Each row of a before or after table is a point. The points were changed in one or more steps. Then noise was added and the rows were shuffled. The steps act on columns, c1 being the first. Name the steps. A step turns or swaps two columns, mirrors them in a line or flattens them onto one, adds a multiple of one to another, or multiplies or shifts one. Angles are multiples of 10 degrees, from the lower column toward the higher: turns from -170 to 170, lines from 10 to 170 but not 90. Use the fewest steps. Two steps may share a column if one is a turn and the other turns, adds or multiplies; they go together, in the order done. Otherwise the lowest column goes first.

Before (10 x 2):
[[ -8  12]
 [-22  -2]
 [ 31  61]
 [ 45 -44]
 [-12  23]
 [-34 -43]
 [ -1 -30]
 [-52 -63]
 [-72 -17]
 [ 50  10]]
After (10 x 2):
[[-48 -17]
 [ 42 -63]
 [-59  63]
 [111 -42]
 [ 33 -43]
 [ 33   8]
 [-26  10]
 [-20  -1]
 [-47  24]
 [ 43 -32]]
Steps: add -1.5 times c2 to c1

Before (12 x 6):
[[-37 -15 -61 -48   5 -70]
 [ 15 -37 -13 -39 -31  -3]
 [ 18  35 -43  25 -13  -7]
 [-12   2  46 -88 -37  -1]
 [ 15 -43  35  -7  34  -7]
 [ 51  74 -28 -45 -35 -22]
 [-20 -77   1 -73  45 -11]
 [ 41 -32 -27 -37 121  16]
 [ 45   7 -12 -95 -35   1]
 [-52  24  79 -52  33 -17]
 [ -1  27 -44 -15  27 -29]
 [ 16  32 -35  17  39  34]]
After (12 x 6):
[[ 44  27  18 -14  28 -31]
 [ 73 -17 -16 -44   4 -70]
 [ 33  39  43  25 -14  -4]
 [-39   0 -36 -87 -36   0]
 [ -5   7  59 -96 -33   1]
 [  9  74  77 -47 -34 -23]
 [-57  24 -95 -55  33 -18]
 [  7 -80 -26 -70  44 -11]
 [  6 -35  24 -38 -27  -1]
 [ 13 -32  65 -36 120  15]
 [-35 -42   2  -8  33  -5]
 [ 27  31  34  15  35  37]]
Steps: turn c1 and c3 by 110 degrees; multiply c3 by 1.3

Before (10 x 11):
[[  22   -7  -77    2  -19  -53    4    3  -15  -58    9]
 [ -36   -2    8    8   14 -121    5   24  -16   14   13]
 [  18   14   11   -3   -5   -7   13   -5    6   34   18]
 [ -22    6    7  -10   20    2    5   10   13   39    3]
 [   7   -6    5   -7    7   -7  -20   37    3   41   17]
 [  11   -4    8   14   15    3   13   48   14    5   19]
 [  19    3   -2   -6  -28    1   -4    1   16   -5  -19]
 [  21   -6    2   12   20   -3    9   26    8   45  -15]
 [  -2   -4   -5   25  -23    6    0    1   13   33    3]
 [   4   51   -7   14    5    0  -16   18   -4    5    8]]
After (10 x 11):
[[ 23  -5 -78   4 -21  29  44   6 -18 -58   9]
 [-20   6   7 -10  18   3  -4   9  12  40   2]
 [ 23  -8   1  13  24   8  -4  27   9  47 -14]
 [ 19   3  -2  -6 -23  -4   1   1  16  -2 -17]
 [ 13  -5   8  19  10   8  -9  47  14   5  17]
 [  6  50  -6  12   4 -14   8  18  -5   5   7]
 [ -2  -2  -4  26 -26  -4  -4   0  12  34   3]
 [-34  -1   7   7  11  64 102  24 -13  16  13]
 [ 20  15  12  -3 -10  15  -1  -4   6  34  21]
 [  4  -6   5  -5   3 -11  16  38   4  40  16]]
Steps: add -0.3 times c11 to c5; turn c6 and c7 by -120 degrees
